Rows are points. Two turns around zero, p and q, are shown by what they do to some points. Where does a point land after both, in the order given? Backwards means that the second turn is done in reverse. Each puzzle has new turns, and all numbers are rounded.
In the rows, zero is written as 128.

Turn p:
[150 166] => [159  97]
[152 124] => [118 106]
[115  97] => [102 149]
[ 95 125] => [134 161]
Turn q:
[173  97] => [133  74]
[110 163] => [143 164]
[141 122] => [132 114]
[ 95 126] => [105 152]
[120 132] => [126 137]
Where do these land?
q, then p: [137 143] => [126 111]
p, then q backwards: [117 105] => [103 124]
q, then p: [141  84] => [ 98 163]
q, then p backwards: [145 142] => [126 150]
q, then p: [ 99 166] => [170 105]

Turn p:
[ 98 160 101] => [118 154  85]
[165 106 143] => [151 107 161]
[122 142 141] => [121 146 134]
[165 100 135] => [153  99 156]
[ 90 132 120] => [ 97 134 105]
Turn q:
[140 145  99] => [148 101 116]
[149 137 161] => [148 152 154]
[152 102  94] => [118  83 144]
[ 76 101 160] => [ 78 170 116]
[115 147 134] => [137 142 111]
[137 136 120] => [139 119 127]
Where do these land?
p, then q: [130 127  98] => [125  98 131]
q, then p: [ 92 157  88] => [148  94  81]
p, then q: [101 124 153] => [116 153 104]
p, then q: [166  99 144] => [118 146 174]
q, then p backwards: [160 146 137] => [165 131 134]
q, then p: [119 115 148] => [116 150 125]

Turn p:
[176 104 115] => [131  76 109]
[121 100 117] => [ 99 117 130]
[111 149 123] => [131 155 122]
[104 159 157] => [150 165 151]
Turn q:
[120  60 147] => [171  71 128]
[120 140 122] => [115 134 121]
[133 149 159] => [108 129 160]
[123 142 131] => [114 132 130]
[147 141 138] => [127 143 148]
[127 136  72] => [134 160  82]
Where do these land?
p, then q: [140 155 156] => [144 149 159]
p, then q backwards: [ 89 142 149] => [164 157 132]
p, then q: [137  95 121] => [135  97 114]
q, then p: [145 120  87] => [147 125  87]

Turn p:
[141 106 103 123] => [139 111 112 154]
[117 104 134 172] => [150  91 144 105]
[103 146 122 154] => [121 119 166 121]
[116 129 117  79] => [ 89 138 104 150]
[164 155 164 113] => [142 181 114 110]
Turn q:
[ 90 164 174 144] => [166  85 169 142]
[112 100 103 130] => [108 149 121 156]
[110 106 130 109] => [102 134 147 139]
[168 116 117 133] => [116 132  92 107]
[160 155 116 124] => [149 140 112  95]
Where do these land?
p, then q backwards: [115 172 155 130] => [128 131 114  77]
p, then q: [153 146 130 108] => [163 135 122 122]
p, then q: [111  88 132 125] => [ 95 150 123 146]
q, then p: [124 123  77 123] => [127 154 170 142]
p, then q backwards: [130  90 155 106] => [175 119 126 148]
q, then p: [135 148 119 176] => [169 121 124 162]

Turn p:
[133 127 164 117] => [127  97 149 125]
[ 97 120 161 126] => [ 97 108 150 145]
[148 150  73 177] => [150 200 119 106]
[128 142 112 116] => [125 131 108 114]
[135 100 130 103] => [142 103 114 149]
Turn q:
[166 124 113 146] => [136 120 122  85]
[120  97 156 143] => [ 93 117 154 128]
[116 102 143 145] => [107 119 157 128]
[124 168 126  55] => [144 135  62 176]
[124 119 107 138] => [145 118 142 122]
[119 159 124 140] => [142 159 129 129]
Where do these land?
q, then p: [170 138 138 109] => [123 139  82 134]
q, then p: [138 129 100 131] => [154 115 120 126]
q, then p: [113 169 173 116] => [ 91 170 128  97]
q, then p: [ 97 107 117 115] => [142 136 161 147]
p, then q: [122  97 111 168] => [127 176 131 103]

Turn p:
[165  75 149 123 140 149] => [129 180 128 146 163 160]
[114 147  53 115 115  87] => [133  95 121  49 126 101]
[103 144 148 120 145 106] => [ 97 119 124 141 117 100]
[126 146 150 111 148 148] => [100 118 126 151 119 148]
[145 138 146 124 121 119] => [120 140 149 132 114 129]
[121 149 111 183 132 144] => [169 117  96 135  93 128]
[122  97 139 120  94 142] => [148 128 153 143 164 129]
Turn q:
[141 102 114 143 135 106] => [122 110 160 143 137 140]
[146 122 141  88 143 120] => [132 105  98 133 157 139]
[115 127 131 101 157 113] => [125 133 116 127 170 129]
[ 98 130 131 156 101 104] => [150 142 166 100 119 121]
[149 172 156 162 163 124] => [132 174 117 142 117 183]
[170 117 136 110 133 132] => [126  96 106 147 127 149]
[122 161  91 149  86 172] => [133 150 126 144  68  81]
[ 83  93 123 114 104 152] => [105 112 135  88 128  81]
Where do these land?
p, then q: [128 114 143 135  93 134] => [128 128 123 129 120 169]
q, then p: [155 132 159 106 137 165] => [156  98 111  98 155 137]
p, then q: [141 112 179 147 151  98] => [169 178 147 125 114 132]
q, then p backwards: [132  91 127 121 126 109] => [110 134 120 100 107 138]
q, then p backwards: [ 95 155  99 128 119 152] => [126 116 146 153 135  81]
p, then q: [179 129 101 142 140  87] => [176 130  81 134 131  99]
q, then p backwards: [122 169 125 100 126 136] => [120 102 122 166 146 122]
q, then p: [ 72 122  90 146 130 143] => [ 91 120 145 137 101  77]

Turn p:
[119  94 116 151 104 128] => [120 110 109 132 160 154]
[104 183  98  72 154 122] => [178 142 126 162  68  97]
[145  99 122 162 100 106] => [ 95  90 115 119 150 147]
[139 113 118 151 136 148] => [122 130 116 120 159 114]
[161  83 152 138 120 118] => [ 72 133 125 116 144 146]
[153 126 142 118 111 154] => [121 150 114  95 124 135]
[108 188 143 105 125 123] => [170 129 157 119  83 125]
[120 169 129 127 169 114] => [145 125 162 141 109  88]
[103  97 132 128 133 138] => [129 143 129 149 154 147]
Turn q:
[121 157 152 127 115 126] => [155 115 134 134 151 140]
[100 159  94 119 159 106] => [116 112 140  86 116 173]
[142 161 109  88 113 119] => [114  99 102 108 162 143]
[146 154 113 123 130 147] => [103 113 139 130 153 133]
[122  92 157 152 162 139] => [137 137 148 160  80 115]
[119 142  98 130 106 148] => [108 150 130 120 157 143]
[143 143 115 143 116 128] => [121 129 141 115 150 117]
[102  83 146 143 152 152] => [130 158 135 164  82 131]
[157  62 168 128  98  88] => [168 138  83 135 102  58]
Where do these land?
p, then q: [123 118 136 120 110 118] => [120 143 131 145 136 134]
q, then p: [160 133 104 136 159 106] => [119 138 133 156 115 173]
p, then q: [103 150 152 134 115 119] => [134 120 120 165 135 108]
p, then q backwards: [ 93 134 154 151 169 112] => [141 155 150 174 134 157]
q, then p: [136 124 109 155  94 167] => [150 119 176 136 120 100]
p, then q: [156 165 105 145 162 172] => [136  80 102  75 118 117]
p, then q: [147  91 162  85 104 116] => [127 158 137 148 167 179]
p, then q: [106 110 102  99 111 114] => [105 162 153 126 145 114]

Turn p:
[105 123 133 124 102  88  92 139] => [147 143 149  92 158 158 119 131]
[121 114 108 123 128 135  86 103] => [104 113 115 116 144 155  98 136]
[ 94 144 159 164 131 127 123  99] => [115 116 148 134 121 171 155  94]
[153 165 117 126 138 155 150 161] => [103 148 131 136 116  74 146 132]
[187  92 106 145 171 165 146 141] => [120 118  48 141 110  81 128 123]
[121 134 107 123 128 106 153 122] => [144 113 143 147 149 115 130 132]
[119  97 175  99 156 101 101 111] => [159 137 126 120 108 164  78  92]
[ 95 126 112 104  93 123 159 157] => [156 112 168 111 126 107 139 166]
[157 157 135 145 104 151 142 119] => [104 152 123 155 119 128 161 146]
Turn q:
[175 115 108 134 124  88 137 151] => [176 157 114 151 143 125 145 154]
[117 135 161 144 138 192  99 111] => [100  81 170 133 135 128 112  86]
[158 135 106 106 144 116 151 130] => [140 145 108 121 154 100 145 141]
[112 142 133 130 147 119 112 100] => [131 129 140 102 107 113 116 110]
[ 89 147 144 158 132 163  81 127] => [103  93 180 132  90 132 119 110]
[142 112 121 100 100 112 122 120] => [150 123 111 107 143 150 125 150]
[128 150 110 128 103 124 151 136] => [124 116  96 137 117 121 144 146]
[ 93 146 201 150 136 157 112 115] => [ 94 101 154 142 106 127  66  88]
[118 110 111  95 135 110 145 168] => [109 166 121 125 144 136 136 171]
[149  88  83 135 121  99 169 121] => [155 168  87 128 141 149 173 125]
Where do these land?
p, then q: [145 117 151 149 131 150 109 139] => [114 108 105 107 121 125 151 141]
p, then q: [114 146 161 116 127 119 121 146] => [130 100 115 122 131 116  96 127]
p, then q backwards: [161 160 115 157 122  91 157 145] => [176 119 100 138 165 134 155 144]
p, then q: [ 86 111  95 150 171 115 108 140] => [134 160 140  71 158 148 122 107]
q, then p: [ 98 102 135 124 114 100 178  95] => [ 77 104 148 142 151 118 110 167]
q, then p: [160 120 156  86 164 121 111 144] => [121 163 130 114 130 118  98  73]
q, then p: [104 161 129 151 131 164  98 102] => [170 117 127 130 112 179 121 146]
p, then q: [146  84  99 122  95 141 109 105] => [109 135 164 143 144 136 172 161]
q, then p backwards: [138 151 113  98  98 149 159 136] => [143 108  81 154 122 150 129 123]
